Each row of a before or after table is a point. The points were changed in one or more steps. Then noise was added and the rows were shuffled. The steps act on columns, c1 being the first. Name the steps. A step turns or swaps two columns, mirrors them in a line or flattens them onto one, adds a multiple of one to another, or multiplies or shifts one. Angles are multiples of 10 degrees, from the lower column toward the higher: turns from -170 to 170, lines from 10 to 170 but not 90. Use the fewest steps. Two steps may share a column if one is a turn and the other turns, adds or multiplies; they go together, in the order done. Otherwise the lowest column goes first.

Before (8 x 3):
38,19,-9
-9,-27,23
-9,-31,27
13,-20,-34
7,17,-34
10,-1,-41
11,-9,35
2,9,-42
After:
-41,-3,3
-35,35,1
34,-18,15
-35,-39,7
29,-62,-6
24,-55,-4
-41,18,-4
-16,37,35
Steps: mirror c1 and c3 in the line at 50 degrees; multiply c2 by 2

Before:
10,-79,-10,26
43,-12,-27,-22
37,6,-21,-21
-11,-40,-36,-8
17,10,-25,31
-9,11,-5,15
-9,-19,-13,-13
16,11,-4,17
26,-29,-2,17
-21,-26,8,19
43,4,-38,16
13,6,9,17
-13,-2,-7,-32
46,-16,-16,8
After (14 x 4):
29,-26,-27,-56
37,-31,-15,19
4,-2,-13,-33
5,-4,-24,80
6,-3,10,42
-10,11,-7,40
4,-5,-6,42
44,-38,-9,65
14,-13,-37,-20
21,-16,-20,-51
24,-17,-37,40
30,-25,-1,40
1,1,12,47
-6,6,-7,-77
Steps: flatten c1 and c2 onto the line at 140 degrees; multiply c4 by 2.5

Before (9 x 8):
-2,-30,-10,8,-28,16,-29,-31
17,-59,18,19,-27,29,4,-3
36,13,1,-12,14,-14,4,30
-17,-15,61,4,-44,29,7,13
12,-23,-4,54,-40,33,0,9
14,27,12,-56,11,33,24,-42
-1,14,44,-25,30,42,-3,-39
17,15,-3,-5,23,-28,30,-19
-36,-48,17,22,-32,48,4,25
After (9 x 8):
14,27,-55,12,32,13,24,-41
17,-59,18,17,7,39,4,-3
-18,-14,5,60,-6,53,8,14
-36,-47,22,17,15,56,4,24
13,-24,54,-2,1,52,1,10
36,14,-12,0,-3,-22,3,28
18,15,-5,-2,-6,-36,30,-18
-2,-31,8,-10,-5,31,-28,-30
-3,15,-25,44,52,5,-4,-38
Steps: swap c3 and c4; turn c5 and c6 by -50 degrees

Before:
12,-34,-27,-1,-11,43,15,-5,-20,-12,-6
16,-26,50,9,-34,43,1,5,14,-9,18
12,-24,0,-1,21,34,-20,13,2,4,-1
7,17,-19,-4,-21,35,-16,19,-19,-22,-13
30,6,9,15,-12,-1,2,-16,-13,11,17
-31,-9,-10,55,18,4,5,-9,-10,-7,-8
-17,29,-23,-2,49,10,-1,-43,13,-84,5
-12,-2,1,-12,-1,36,-8,-1,-26,-17,37
-14,-27,-10,50,-14,-143,8,20,-20,-4,10
After:
-36,6,-5,-8,-15,-1,0,-17,16,10,18
-11,-36,26,6,-11,44,18,-3,-4,-11,-6
2,-5,9,-78,20,4,8,-9,5,-7,-8
-9,-25,34,-65,-14,-144,11,18,54,-5,8
16,26,12,-3,51,11,2,-43,-25,-82,8
-12,-21,-4,4,24,35,-27,13,-13,6,0
-4,16,21,6,-20,36,-22,17,2,-25,-12
15,-5,4,10,0,36,-10,-2,17,-19,36
-20,-26,-57,-5,-36,41,2,3,-6,-7,20
Steps: multiply c4 by 1.3; turn c1 and c4 by 160 degrees; add 0.3 times c6 to c9; turn c3 and c9 by 160 degrees; multiply c7 by 1.3

Before:
-30,-21,41,0,42,-25,-29,21,23,8,-8,-11
-40,4,11,-42,-22,-26,6,48,-24,-15,-19,-28
-41,-1,2,8,59,-25,10,8,-55,28,26,-8
-23,13,-36,-25,57,43,15,18,16,16,10,20
2,43,-20,-7,30,30,-22,-23,-2,-45,-22,-13
6,-23,48,29,23,-14,10,40,-9,0,32,-50
-18,-31,49,-35,27,61,31,-5,-11,33,0,-22
23,39,16,-20,-15,-12,-35,0,-6,25,-20,39
22,31,-15,-65,-24,-11,-19,-14,-18,-39,5,-4
-10,-29,33,16,-11,-14,-18,-5,-19,13,-23,-48
-26,17,-8,14,17,28,-30,-18,-57,-6,53,4
1,31,-8,-2,6,29,-22,-38,20,35,1,-48
-29,20,43,-41,-19,-16,31,7,-15,9,8,38
5,-3,-6,-17,-11,32,6,-32,17,2,-10,6
After, 14 rows:
7,-22,49,27,24,-14,10,53,-11,-2,31,-51
-21,-31,48,-32,27,62,32,27,-9,34,-3,-23
-29,21,42,-42,-17,-14,34,37,-14,8,7,38
-11,-30,35,18,-10,-16,-17,-24,-15,12,-22,-46
-42,0,4,9,56,-23,9,17,-55,28,25,-10
21,38,15,-24,-16,-12,-32,-35,-8,27,-20,36
-22,12,-34,-25,57,43,16,35,16,17,11,22
1,42,-18,-5,29,30,-23,-43,-2,-46,-21,-12
22,32,-16,-66,-26,-13,-22,-32,-17,-41,2,-3
-30,-21,40,1,44,-25,-27,-8,22,9,-8,-13
-38,4,8,-44,-24,-22,5,56,-24,-16,-20,-28
-26,16,-9,11,16,27,-29,-47,-59,-7,53,2
0,30,-8,-1,6,29,-20,-59,20,36,1,-47
7,-3,-8,-16,-11,30,7,-26,16,4,-8,5
Steps: add 1 times c7 to c8

Before, 8 rows:
9,-18,-11,12,-15,-33,23,-6,4,27,-14,39,-8,13,25,-4,7,47
27,21,10,-8,37,-39,13,-11,-9,29,-8,-35,-7,2,17,-3,-15,9
33,-10,-8,8,2,-36,9,5,0,24,-18,-9,114,5,12,4,-11,-1
-72,-25,18,9,-15,17,8,8,-6,31,-7,41,12,27,15,-5,-18,42
5,27,3,-7,-11,-36,22,-10,17,31,-5,35,-20,24,7,-7,8,-3
33,-17,-8,4,-16,-25,-107,9,24,-52,35,-7,-26,6,7,9,-4,10
-56,-29,12,18,23,-28,23,1,23,25,-14,14,-14,33,-16,30,-14,15
26,12,119,11,-9,21,18,-30,-2,10,47,43,-24,33,-9,-2,8,21
After (8 x 18):
-18,-36,57,19,24,-27,10,2,23,23,-14,15,-13,33,-4,31,-12,16
6,-26,74,9,-7,18,-1,8,-16,30,-7,42,13,27,15,-7,-19,41
8,20,-33,4,23,-24,-107,8,-15,-51,36,-7,-27,6,2,8,-4,12
11,-14,-35,8,-1,-35,5,4,3,23,-18,-9,112,5,3,5,-12,-2
15,-23,-14,11,4,-34,16,-7,-16,27,-15,41,-10,13,21,-4,6,47
26,16,-21,-9,-8,-37,18,-10,37,29,-9,-36,-6,3,-4,-5,-14,9
71,5,17,11,-2,20,22,-31,-10,10,46,43,-24,33,-98,-2,8,22
7,18,-4,-7,17,-36,30,-10,-11,31,-6,37,-21,24,1,-9,8,-4
Steps: turn c1 and c3 by -70 degrees; turn c1 and c15 by -50 degrees; turn c2 and c7 by 20 degrees; swap c5 and c9

Before (11 x 24):
9,-9,-15,-20,-26,46,-14,18,19,-21,-2,-5,4,30,34,26,34,24,-10,-7,38,8,43,-14
-20,7,-45,22,-20,34,-36,1,-19,-35,15,11,40,22,-1,20,38,14,-6,-15,44,25,28,-1
20,-1,-16,11,49,26,-13,23,8,-22,20,4,-9,73,-25,14,-39,-10,-11,3,-19,19,24,-51
33,19,-7,24,38,8,-10,-9,-41,-40,1,-22,-5,35,-1,-2,-26,33,-1,-8,-38,19,20,-75
-61,0,-13,17,-11,-17,-5,-22,31,58,45,-37,0,-37,-17,-15,-5,4,16,-21,26,-7,48,-25
-14,7,1,7,35,32,9,22,-6,-42,-16,-13,-39,35,-33,-25,-16,2,-12,17,-14,22,15,-48
-26,6,-25,-15,-41,24,-7,-9,7,-15,11,8,33,35,8,4,33,57,-39,-21,39,-29,0,-3
-12,-3,-25,-10,-46,19,25,2,-12,-14,11,32,48,41,22,-3,52,18,4,-36,39,9,30,4
-13,-35,-38,2,-19,-44,-5,-45,38,30,25,-14,-1,-52,-36,23,14,7,12,-13,16,6,30,0
12,56,-25,12,7,27,13,-7,13,-12,1,-17,-21,33,-24,17,-9,9,-5,1,-28,22,11,-58
-54,-44,-28,-15,-41,3,-11,-12,10,78,27,-40,10,-52,-48,12,16,-13,7,-32,11,-7,26,-21
After (11 x 24):
-26,-54,-25,-15,-37,24,-6,-9,7,-15,11,9,34,35,9,4,33,56,-38,-22,39,-30,0,-4
34,64,-9,25,14,9,-10,-9,-41,-39,1,-20,-5,34,-2,-2,-26,33,0,-8,-38,19,21,-74
20,66,-16,12,40,25,-13,23,8,-23,21,4,-8,73,-26,14,-40,-11,-10,3,-19,19,24,-51
-14,53,1,7,22,33,8,22,-7,-43,-17,-14,-38,34,-33,-25,-16,3,-10,17,-14,22,14,-48
9,-40,-16,-21,-13,48,-15,19,17,-22,-2,-5,5,29,34,26,34,22,-11,-7,38,7,43,-14
-12,-64,-23,-10,-33,20,25,1,-13,-14,11,32,48,42,22,-2,53,18,5,-36,40,10,30,4
-61,-16,-12,18,-9,-16,-3,-22,30,58,46,-35,-2,-37,-18,-16,-4,3,17,-21,26,-7,47,-25
-21,-25,-44,22,-21,34,-37,0,-19,-36,15,11,41,22,0,20,38,14,-6,-14,42,25,29,0
13,39,-25,12,-42,27,13,-6,13,-12,-1,-17,-21,34,-24,16,-9,9,-6,0,-27,22,9,-58
-54,-79,-28,-14,6,5,-12,-11,10,78,27,-41,9,-53,-48,13,17,-13,6,-33,10,-6,25,-20
-13,-43,-38,1,16,-43,-5,-45,38,30,25,-15,-1,-52,-37,24,14,8,11,-13,17,7,30,-1
Steps: multiply c5 by 1.6; turn c2 and c5 by -60 degrees
